Each row of a before or after table is a point. The points were changed in one or more steps. Then noise was added and the rows were shuffled. The steps act on columns, c1 being the first. Name the steps. A step turns or swaps two columns, mirrors them in a line or flattens them onto one, adds a multiple of one to another, or multiplies or shifts one. Angles are multiples of 10 degrees, from the lower column toward the higher: turns from -170 to 170, lines from 10 to 170 but not 90. Use the fewest steps. Two steps may share a column if one is a turn and the other turns, adds or multiplies; they go together, in the order done. Otherwise the lowest column goes first.

Before (10 x 2):
0:  10  12
1:  13  27
2:  11  31
3: -43  28
4: -54   6
5:  10  11
6: -12  15
7: -60  33
8:   0  -1
9:   7  39
After:
0:  11  18
1:  42  35
2: -12  36
3:  -6  51
4:   0  -3
5: -10  16
6:  61  43
7: -10  15
8: -12  41
9:  54   9
Steps: multiply c1 by -1; multiply c2 by 1.3

Before, 10 rows:
0:  4  4  4
1:  0  2 -3
2: -4  1  3
3: -5  1 -1
4:  0  2  3
5: -4 24 -2
6:  3  2  2
7:  1  6  2
8: -5 11  1
9: -3  1  0
After (10 x 3):
0:  5 27  4
1:  6 60 -4
2:  4  3 -1
3:  6  2  7
4:  7  3  0
5: 10  5 -7
6: 11  5  7
7: 14 10 10
8: 11 14  5
9: 12  5  4
Steps: shift c1 by 10; multiply c2 by 2.5; multiply c3 by 2.5

Before:
0: -11  -6  18 -39  -9  12
1:  -1   6  25   0  15 -24
2:   8  60 -14   7 -13   5
3:  -8  -3  22   6 -20  15
4:  -2  -5  -6   5  -9  -4
5:  15  25  -3  13  -1  15
6:  25  -7 -17  15 -15  22
7: -29  -7  19 -17   4  18
After, 8 rows:
0: -10  -1  19 -39  -8  42
1:   8  59 -14   7 -12 -21
2:  15  29  -4  14  -2  -3
3:  26   1 -18  15 -16  14
4:  -8   1  21   6 -19  10
5:  -2  -7  -4   6 -10  -7
6:  -1  -4  25   1  14 -25
7: -29   0  18 -16   5  31
Steps: turn c2 and c6 by -20 degrees; add -0.7 times c4 to c6

Before (11 x 8):
0:  13  16  20   2 -10  -5  15  17
1:  16  13 -20  21  -8   2   3  14
2:  -6 -20  10  -8  14  -2  10  10
3:  -5   8   9  -9  14 -18  22  14
4:   4  -6  11  -8   6 -14 -14  15
5:  13  -3  12  17   3  -1 -10   4
6:  -7   7  -7  -8  -1   7 -15 -17
7:   1  -1  12 -15   9  21  -4   8
8:  -9  13   5   1  -8   9 -13  16
9:   5  -9  22   8  -9  -5  24 -18
10:  -2   2  -8 -14   0  11   4  17
After:
0:  -4  26  14 -10 -26  -2 -12  -3
1:  11  -8  19  17   4   4  14   1
2:   1 -20  18  -9   3   0  23   3
3:  -1   7 -12 -14  -3  11  -5  16
4:  -8  39  10   1  17  13   7  14
5:  -5 -61  15  -9 -17   3   3   5
6:   2  -2  20 -17  -6  12  15  16
7:  12  48  34   2   0   7 -27   7
8:   4 -26  35   7  -9 -10 -40 -12
9:  18  39 -33  23   4   7 -11  10
10:  -7  21 -12  -7  12  -5  16  -7
Steps: multiply c2 by 3; multiply c3 by 1.6; turn c5 and c7 by 140 degrees; multiply c7 by 1.6; flatten c6 and c8 onto the line at 50 degrees

Before, 12 rows:
0:  -7   5   7  15  30  -7 -11 -16 -12
1: -24 -12   2  17 -12  29  10 -21 -15
2:  -6  -3  11  -4   3  -3 -11 -12   6
3: -17  15 -21 -14  22  27  -6  -1 -24
4:  -4   8  18  -4   0  14 -18  11   9
5: -14  -2  18 -10 -16  -6   9  18  15
6:  -4   5   8  -2  -7 -17  15  21 -11
7:   1   2  -7  10 -13  17   8  -2   7
8:  -8  -3  17 -14  15   8  10  20   8
9:   1  22 -15  25  -9   2  -6   1  -5
10:  -6 -24   5 -14  12  -3 -24  13 -20
11: -29   8 -14  15  -6  20  20   3   8
After:
0:   1   5 -19 -13  15   9  24  12  -7
1:  20 -11 -14  23 -11  28  24  -5   8
2:   5  17  21  16  -8   2 -15   4  19
3:   2   1 -11  -8   2  -3 -28 -20  -1
4:   1   4  -8   9  -5 -16  35  32  -7
5:   2   0   7  -1 -16  18  22  -9  11
6:   0  13 -15 -10   2  14 -48   3   2
7:   6   7  -6  17  29  -6 -27  -4   7
8:  24   8  20  13  23  25 -15  24 -23
9:   2 -21 -14  11  12  -3 -59  31 -23
10:  33   3   7   1  -5  20  50  -3  18
11:   9   6 -20 -20 -17  -4  20   2  -2
Steps: turn c2 and c3 by -20 degrees; turn c1 and c3 by 160 degrees; add -1 times c9 to c8; turn c4 and c9 by 60 degrees; multiply c7 by 2.5

Before:
0: -13 -24  -4 -34 -58   2  17  38   8  21 -12
1:  47  -2  22  37   3  -5  19  24 -34  35  13
2:  27   9  20  20 -31   4  -1  -4   2   6 -32
3:  32  28  43  18   9 -16  33  22  -4  15  -4
4: -25  -4  21   4 -26  -7 -17 -29  10  -5  10
5: -13   2 -23 -43 -22  18 -34  33  10  14 -37
6: -36   8 -26  22 -48  -8  -7  38  16   1 -29
7: -12 -20  -4  -7  -5 -31  -3 -27  10 -26  -4
8: -45  -8  19 -16 -29 -20 -33  -5   0  -7 -15
9:   3  20   7  12   5  -2  31 -23 -16  30  -6
10: -12  15 -22 -36 -41  34 -23  40  19  -6  -3
11:  12   4  16  32  15   5   6   2  32  36 -12
12:  10 -16  36  11  14  23  34   7 -25   1  -7
After:
0: -28 -19  -2  14  58   2  16  27  17  26 -14
1: -48  -4  24 -15  30 -20 -30   3  11  -3 -25
2:  33  20  43   6  -8 -18  36  12 -29  14  -8
3:  15   9  31   1 -11  26  35   8  30   4  -5
4: -37 -10 -21  26  21  22 -36  33  -4  16 -31
5: -10  -9 -28 -42  46   2  -8  33 -13  -1 -29
6: -33 -10 -24  19  39  35 -27  42 -23   1   1
7: -14 -18  -3   0   7 -29   0  -9  12 -28 -14
8:  30 -23  16 -15 -13   4   9 -20 -27  41 -12
9:  11  24  10  -9  -5   2  29 -36 -13  28  -4
10:  61  24  22   2  -4  -7  19   3  17  37   8
11:  29   3  23   3  35  10  -1  -8 -10   1 -25
12: -21 -10  22 -16  22  -4 -16 -23  -5  -7  14
Steps: mirror c1 and c4 in the line at 20 degrees; mirror c2 and c9 in the line at 150 degrees; multiply c5 by -1; turn c6 and c11 by 10 degrees; add -0.5 times c10 to c8

Before, 11 rows:
0:  -8   0 -18   5   1  -8 -19  -1 -14 -11  -1   6
1:  13 -19  14   0   9  -1  -1 -11 -11 -13  -9  13
2:  13  -5  -4  -6 -13  11 -14  33  -3  29  -7  19
3:  -3  -5   2   2   7 -10 -10 -13  29 -14  -8 -18
4:   2  14   3   4   6  -4  50  -9  16  26   1  20
5:  -3 -14   2   1 -16  -6 -23  -6  -3 -12   9  20
6:  13  -1   2   2  -1  -5 -16  -8 -11  -9  14 -15
7:  -7  -9   8   3 -17   3   7 -12   0 -13  -9  -4
8: -12  27  11 -20   6  17 -17 -10   2  -7  13   9
9:  11  -3  -1 -37   4 -10  39 -13   3   1   4  21
10:   9 -14  -3   0   3   9 -15  -7  -9  36 -10  11
After, 11 rows:
0:  14  14  -5   0   5  -4 -16  -2  12 -29 -10  11
1: -10  -3  -9   5   1 -10 -18   3   5  -7  14 -15
2:   3 -21  -9 -32   5  22 -17  12   9  17  13   8
3: -23  16 -11   0   9 -14  -2  12   8   7  -9  15
4:   2   8  34  -8 -12   5 -14  -3   9 -24  -7  19
5:  -3  -5   0   8   1 -15 -20 -17   6  15   0   5
6:   8 -11  -8   6   7  13  50   2 -16 -14   2  20
7: -12  10  -6   2 -17  -9 -25   1   0  20   9  20
8: -14   1 -13 -59   5  -5  39  -2  -9  -1   4  21
9:  -2   7 -12   4   6   8 -12   3 -30   7  -7 -17
10:  -2  10 -12   3 -18  -2   8   7   2  14  -9  -6
Steps: add -0.5 times c12 to c10; turn c1 and c10 by -140 degrees; turn c6 and c9 by 140 degrees; turn c2 and c6 by 160 degrees; swap c3 and c8; multiply c4 by 1.6
